Rows are points. The last column is the point's height on a tilted bowl or saddle (a function of degree 2), plus a little noise. Count its main directions that bend up, bend down and stay straight.

Points:
[[  -9   36    8  -20]
 [  46   27   -9  -31]
 [  36   23   63  -21]
 [ -39  -34   -8  -27]
 [ -45  -43   44  -25]
 [ -38   11    4  -23]
 [  25   16   37  -11]
 [  11  -17  -52  -40]
 [   6   13  -23  -22]
 [  -4    9   55  -11]
 [  42   -4  -16  -23]
 [ -54  -33  -32  -48]
 [  33  -13   31   -7]
 [ -36  -42    4  -24]
 [-121  -48  -10 -119]
 [   7   27  -31  -31]
 [   4    8   -7  -14]]
Directions: 0 up, 3 down, 0 straight

Points, 26 rows:
[[ 18  73  -8  -2  39]
 [-43  39  11  40  12]
 [ -8 -20  34 -14  23]
 [-80 -42  -3 -92  83]
 [ 46 -29  -4 -21  15]
 [ 20  25 -32 -41  30]
 [ 13 -45 -86 -63  52]
 [  2  18  34 -68  53]
 [ 34 -33  -9 -24  16]
 [-49 -20  -2 -32  21]
 [ 39 -15 -54  15  12]
 [-84 -15 -18  44 -31]
 [ -7  35  38  46  39]
 [-48  17 -41 -21 -10]
 [  4  37  15  23  23]
 [-49   7  67 -36  74]
 [-10  13  14 -98  78]
 [  7 -22  58 -11  25]
 [-29   3  11  18   9]
 [  1   0   2  30   7]
 [-49  16 -69 -30 -19]
 [-13 -30  44 -72  50]
 [-74 -35  49   6  51]
 [  2  23 -25  37  -5]
 [  0  30  -4   2  14]
 [ 92   7  25  29  22]]
Directions: 3 up, 1 down, 0 straight

Points:
[[-10  73 -47 -13 -36 -72 -72]
 [-35  19 -13  12  17 -27  -4]
 [ -6 -22 -15  -3 -41 -26  -4]
 [-14 -10  87  -7   9 102 -16]
 [ 30  14 -23  18   0  17 -17]
 [ 31 -35 -14  65  17 -66 -50]
 [ -4  -8  44   2  11 -31 -42]
 [  9 -17 -41 -59 -34 -38  16]
 [-69  19 -87  30 -17  -7  -5]
 [-18  21  54  -1 -19  40 -27]
 [  5  -4  -9 -21 -16 -28 -11]
 [-38  33 -11  62 -35   9  21]
 [-32 -15 -51 -49  39 -33  49]
 [ 35 -51  49  -3  16  32  -6]
 [ -1  -1 -17 -36 -39  46  -3]
 [ 11  40 -45 -59   5 -27  12]
 [ -5  -6  26  18 -47 -23 -13]
 [ 28  -3 -19  69  -2   2   3]
 [ 39 -66  44 -18  39   8 -27]
 [-15  24  10   2   1  17 -17]
 [ 33 -92 -22 -26 -61 -39   0]
 [ -8 -61  -6  55 -35  14  66]
 [-60  10 -57  60  94  32 -30]
 [ -8 -52 -37  15 -73  73  64]
 [-32  58  25  48   9 -47 -45]
 [ 19 -61  17  -3 -33 -62 -34]
 [-21  24 -31  35 -34 -21 -18]
 [-53  19  33 -25   6  67  16]
 [-31 -94 -32  60  -5  17  40]
 [-33   0 -19  10 -62  -1   6]
 [ 23 -13 -30  42 -18 -89 -47]
 [ 85 -24 -37  21 -63  54 119]
 [-22 -21 -19  10   7 -12   3]
 [-72  46 -41 -84  -7   6  83]
 [ 19 -51  47 -58 -21  10 -32]
 [ 13 -23  -1  45  -9  19  29]
 [ 88  36 -29 -53 -10 -11   4]
 [-20 -14  52  32 -18 -57 -26]]
Directions: 2 up, 3 down, 1 straight

Points, 63 rows:
[[ -13   -4  -28  -48   32    4  -16  -19    9]
 [  -5   -5  -39   -7  -14  -28  -48   36   11]
 [ -15  -33  -11   22  -16  -47   22  -36   17]
 [ -57    8  -34  -76   35  -15   19  -14   12]
 [  29   22  -15   23  116   26  -54   47   38]
 [  12    8   -1  -25   43  -60   53   -5   -2]
 [ -11   92   -6   -9  -40   30  -49   -8   79]
 [  42   16  -31   61  -22  -48   53   -8   37]
 [   1   29   47  -49   -8   21   33  -59   42]
 [ -20   -7  -66  -23   13  -42    2   43    6]
 [   5  -33   -4    1   37   23   15  -19   10]
 [ -31   28   -6   16   79  -28   14  -30   20]
 [ -52  -50   -9  -23    0  -29   23   -2    2]
 [ -39   -8   30   12    9   70    1  -83   70]
 [ -27  -16  -31  -48   -3    0  -39  -20   18]
 [  -8   -1   57  -14  -36  -29  -24   62   17]
 [  24   11  -19   20    4    1  -13  -27   22]
 [  46   -3  -58   -8    9   19  -41   36   30]
 [  42   25   -1  100   57   23  -39  -34   79]
 [ -60  -69    2   56   38   32  -46   33   54]
 [  -7   38  -34  -22   41  -42   27  -25   15]
 [  18   22   11  -27   -7   63   12  -35   43]
 [ -22  -39   17    9    3   45   -1  -14   19]
 [ -47 -109   36  -39  -29  -16  -19  -39   54]
 [ -17    9  -10   33   21  -34  119  -33   43]
 [  27  -47   91   -3  -47  -24  -26  -70   80]
 [  53   71   21   18   12  -54  -40   33   30]
 [  10   41   60  -59   50   25   77   43  -17]
 [ -15   64   82    3   23   19  -33  -12   46]
 [ -92   12    6  -15  -33   -1  -55   80   59]
 [ -53   37  -14    9   -5   26   34  -22   25]
 [ -26   -8   56   -9   44  -21   37  -25    0]
 [ -23   41   42   75   -4   47    5   15   52]
 [ -16    1    1    1  -22    1  -24   54   12]
 [   7   21  -15   21  -65   30    2  -30   44]
 [  24   -7  -64   25   44  -91   27   -9   21]
 [ -10   35  -26   18   27   87  -57  -38   82]
 [ -40  -64   32  -34  -20   81   34  -10   26]
 [  12    9  -15  -38  -28  -63  -33   50   13]
 [   4  -15  -24  -12   68   25   44    7    8]
 [   9    9  -12   53   25   -7   36  -43   33]
 [  24   20   19  -33  -25  -26   -7   48    9]
 [  17  -48   44   27   14  -45  -41  -24   18]
 [  15   72    5  -19    1  -45  -34   10   26]
 [ -62  -14  -25  -31   75  -66  -20   37    4]
 [ -76   -4   58  -55  -71    5   46  -35   48]
 [  -1   11  -31    5  -72   54   68  -85   72]
 [   8  -33   26  -44  -38   -7  -23  -22   27]
 [  13  -26    2  -23   39   21  -34  -51   31]
 [  57  -38   12   26   13   -7   17  -37   25]
 [  30  -43   76  -44  -19  -62   11   -3   12]
 [ -33   65    2    3   93 -114  -21  -19   31]
 [   5  -20  -41  -24  -24  -23   41  -51   28]
 [ -27  -27  -25  -15  -18   22  -46  -47   37]
 [ -29   20  -28  -61   61  -17  -74  -15   15]
 [ -81   25   -4  -20  -65    2  -17   32   41]
 [ -11  -63   23   33    1   36   15  -44   35]
 [  14   74    1   61   12  -38   20   80   51]
 [  53   41  -11  -34   -2  -16   27   28   18]
 [  11   70  -10   51  -38  104    5   22   89]
 [  -2   53  -31  -33   -9    6  -25   -9   31]
 [  21    9   64   14   -9  -15   90   10    3]
 [  70    8   36   11   -3  -76  -23   10   11]]
Directions: 6 up, 0 down, 2 straight

Points (77 x 9):
[[ -17   47    9  -58  -52  -15  -25   53   92]
 [  -8  -61   48   39    5  -16  -37  -39   28]
 [ -10   -5    5  -23   63   12  -29   38    3]
 [  75   42  -20   10  -34   61  -11    1   27]
 [  35   23  -52   20   -2  -62   29   35   -1]
 [  36    8   -1   67   13   -6   -7   26   -5]
 [  38   44   72  -22   50    4    7   -7   30]
 [ -71   -8   33   -4  -58    9   24   11   68]
 [   4   33  -27  -29  -39   41  -16  -16   14]
 [  -2   71   13  -89   43  -15   16  -70   38]
 [  -4   -3   16  -36  -36   12    7    4   37]
 [  48   -2   34  -59  -24   40  -70  -44   76]
 [ -53  -11  -42  -18    3  -22   48  -20   31]
 [  10  -28  -29   12   -6  -34   48  -11   -4]
 [  38  -27   46  -37  -32   40   40  -14   46]
 [ -99   49  -11    0   16   41   46    5   28]
 [  45  -34  -17  -15   33    0  -69   47   27]
 [  26  -20  -62   15   -2   61  -22    0    5]
 [  38  -30  -24   16   51  -61   40   -5  -30]
 [   2  -25   -1   23   10   14   -1    4   -8]
 [  -5  -21   55  -12   14   31   17  -10   16]
 [ -14   -2  -67    6   54   28   38   17  -25]
 [  19    1   22  -24   17  -11   18    3    1]
 [  52  -69   16    1    7  -10   22   -5   -8]
 [  -2  -62    8   -3  -42  -30   -2   32   36]
 [   2   16  -24   -3   43    5   -8   20  -20]
 [  28  -41  -69  -23  -49   -7  -31   23   55]
 [ -11   21  -67   17  -33   22  -23  -21    9]
 [  35   13   -6   45  -13   37  -52   34   24]
 [   4  -13   34   52   38   66   24    0   -6]
 [  18  -36   55  -21   10   66  -33    0   43]
 [ -56   -8  -58    7    7   33   28  -71   11]
 [ -24  -31  -20   12   29   18   -9   25   -1]
 [  16  -65   33   11  -42   92  -10   -1   56]
 [  24   30   11  -40  -11   96  -37   12   26]
 [ -22   -2   33   22  -33    6   -1    1   23]
 [   9   19    4   21  -11   37   10  -13   -6]
 [  -2   63   -1  -23  -36  -32  -47   -2   53]
 [  16   -7   44   -2   65  -35  -19    2   11]
 [ -21   73   41  -49   34   52  -19   34   24]
 [ -16  -33    9    7   20   36  -41  -30   14]
 [ -15  -10   56  -49    3  -74  -38   42   94]
 [  38  -32  -15   -2  -10  -49  -52  -19   34]
 [   3  -13   67  -20   82  -49  -35   -5   50]
 [  36  -18   43    3  -10   15 -105  100  114]
 [  10  -19  -24   21  -47    1   40   43   15]
 [  29  -21    9   46    7  -13   34   31  -24]
 [ -11   30  -96  -49  -61    9  -15  -24   48]
 [  19   77   11   43   -9   58   29   42   16]
 [   6  -43   20   -5  -53  -26    7   47   38]
 [ 121   40  -23  -44  -30   23  -27   19   61]
 [  16  -15   20    7   -5   56   27    0    2]
 [  -9   -1   27  -22   -5  -22   23   19   21]
 [ -46   97   15  -35  -13   -5  -17   -1   41]
 [ -45   -4   17   23   53   63   66   -7    6]
 [  14   35    7  -30  -50   11   28   -4   38]
 [ -11   -1   17  -13  -60  -10   16  -33   42]
 [ -33  -47   11  -45  -31   37   48  -72   65]
 [ -24  -19   29  -87   75  -40  -55   16   89]
 [ -66   13  -33   29  -23   44   27   27   26]
 [ -29  -23   11   43  -46   40  -40   18   44]
 [ -14  -21   -7  -11   22   40  -12    0    0]
 [  38  -39   -7  -16  -22   35   -7   51   20]
 [  29   51  -31   14  -42  -69   30   -8   42]
 [ -37  -36  -47   16   -8   49   41   57   19]
 [ -16    6  -28    8    6  -38   22  -71    7]
 [ -23   19  -11  -16  -21   31   44   15   15]
 [   2  -39    2   49   37   82   36  -25    2]
 [  13  -48   50   19   79   16  -24  -32   22]
 [ -26  -18   -1  -32   -7   51   -6   26   25]
 [  37  -73  -22  -35   16   46    1  -62   40]
 [  56  -52   -7  -90  -31   -4   17   -2   69]
 [  28  -13    0   21  -72  -32   23    2   34]
 [   0   40    7   -3   20    7   17    7   -8]
 [  -5   18  -26   52  -18   29   15   19    2]
 [  58   53  -10  -13   -8  -39  -35  -16   27]
 [  -3   27    9  -11   38   57  -19   27  -11]]
Directions: 6 up, 1 down, 1 straight
